Every row gives one point. The window is the flat piece filled in between its corners: a triangle in 3 columns, a solid with four corners in 4, and so on. A path goes straight from each point to the next, and from the last back to the first. List the points from which the path goes on through the window.

Window (4 x 4):
[[  63    0  -11    1]
 [  19  -37   17  -34]
 [-102   52   26   26]
 [   7  -43  -32  -29]]
Path:
(1): [ 82  25 -28 -28]
(2): [10 -5 -7 18]
(3): [ -9 -30  25  -3]
(4): [ 33 -30   4 -55]
(5): [-23  31  10 -43]
(6): [ 28 -94  24 -16]
(7): [ 17 -64 -30  16]
(8): [ 13   8  30 -69]
Through the window after points: 3, 7

Window (8 x 8):
[[ 10  41  41  32 -11   4  60  86]
 [-23  12 -23  69  46  -3  34  57]
 [-89  29  10  41  19 -73  23  65]
 [-16  -7 -29 -14 -48  39  57 -65]
 [ 15  45 -21 -25 -12 -11  -6 -85]
 [ 11 -12  48 -23  69  15   4 -17]
 [-36 -59 -34 -56  25  26 -68  13]
 [ 14 -37  57  -9  20  26 -76 -54]]
Path:
(1): [-46  25 -19  41  50  11  -6  54]
(2): [-30  23  -2  15  59  20  -8   3]
(3): [  2 -29   4  26  14 -21   8  61]
(4): [  6 -11 -27  35  -1 -12  19  30]
(5): [-50  15  12  20  57  33   8  -2]
(6): [-93  56   8  38  16 -21  -7  47]
(7): [  4 -41   5   0   2 -64  63   8]
(8): [ -3 -12  11  45   9 -41  62  16]
Through the window after points: 4, 6, 8

Window (11 x 11):
[[ -9 -46  21  27 -19  30 -61 -25 -26 -36 -32]
 [ 18 -32  29  -4  41  -3 -10 -73  97 -12  -4]
 [ 13 -13 -20  39  46  22  97   0 -28 -12  19]
 [  2  30   7  26 -14  57  45  -9  12  -6  60]
 [  1  37 -20  -7  97  19  11  -7 -40  46  29]
 [-58 -31  36  17  -1 -26  98   6  57  60  -6]
 [-27 -19  -9  26   2 -58  50 -13  81  16  19]
 [ 49 -80  35  15 -60 -35  14  38  45  18 -22]
 [ 32  40  13 -56 -12  12 -15  35 -64 -22 -25]
 [ 43  17  85  56  -8 -46   1  29 -14  -7 -87]
 [-39  -2  -4  22 -31  51  58  64  71 -10  17]]
Path:
(1): [  4 -21  42  13  14 -15  21   7  -1   3  -2]
(2): [  7 -10 -16   0 -15  13  24   2  58  -2 -38]
(3): [ 26 -32  -9  43 -66  65  17  19   1   8 -55]
(4): [ -4   3  73 -15  71 -77  26  -2  29  -5  31]
(5): [-67 -18  60   4  16 -57  59  38  15  18  -5]
(6): [  5 -25 -13  28 -19  34  79 -31  77  57  -3]
(7): [ 36  10 -39  21   1  18  44 -25   8  18 -35]
(8): [-34 -19  68  -7  65 -34  18  19 -22   6  50]
(9): [-39 -22  60  45   6  -9  36  42  10 -55 -19]
(10): [ 17   8 -19   5 -23  11  25   7  53  38   1]
(11): [-14  53  -8  71  13  15  60 -97  -4  27 -57]
(12): [ 18 -40  11 -35   2  -4   2  91  21 -30  45]
Through the window after points: 5, 9

Window, 12 rows:
[[-17 -48  23  50  27  68 -64 -33 -11 -19 -40  -7]
 [  8 -25 -29  19  24 -13  68   2 -27 -15 -77 -28]
 [  7 -26  45 -29 -43  32  32 -14  60  -8  26 -16]
 [-13   1   2  -5 -72  14  35  53 -40  24  27  12]
 [-34 -83  23 -18  75 -44  54 -61  -9   5  34   3]
 [ 13 -18  61  38 -10 -12 -22  31  40  73 -41  67]
 [-24  53  26  -8  33  23  81 -18  -2  57  23   6]
 [  6 -45 -39  61 -20  -8  27  53  17   2  -5  -7]
 [-72  30  22 -91  -5  37   7  22  39 -92 -35  -4]
 [ 18  20 -43  19  11  31  14 -58  -4  88 -50  -6]
 [-41 -98   2 -15  -8  39  11  79 -54  19  30 -29]
 [ 36 -39  35 -11  27 -29   9  38  31 -33  22  22]]
Path:
(1): [ -8 -79  26  22 -16  40  86  -3 -16  10  10  65]
(2): [ 15 -53  15 -35 -48  89   2   0   0   8 -42  76]
(3): [-15 -12  24  19  24 -32  13  24  20  18  20 -14]
(4): [ -4 -46  39  89  77 -41 -14 -32  17  31  33 -82]
(5): [-26 -48  -1 -46  18  -3  68 -15 -20  -4  -7  32]
(6): [ 32 -49 -51 -23  42  33  55  17  24 -14  28  66]
(7): [-37   3  41  19 -29 -26  35  -1  -4  44 -22 -57]
(8): [  3  14 -17  14   4 -13   6   4  12  18 -25 -23]
Through the window after points: 4
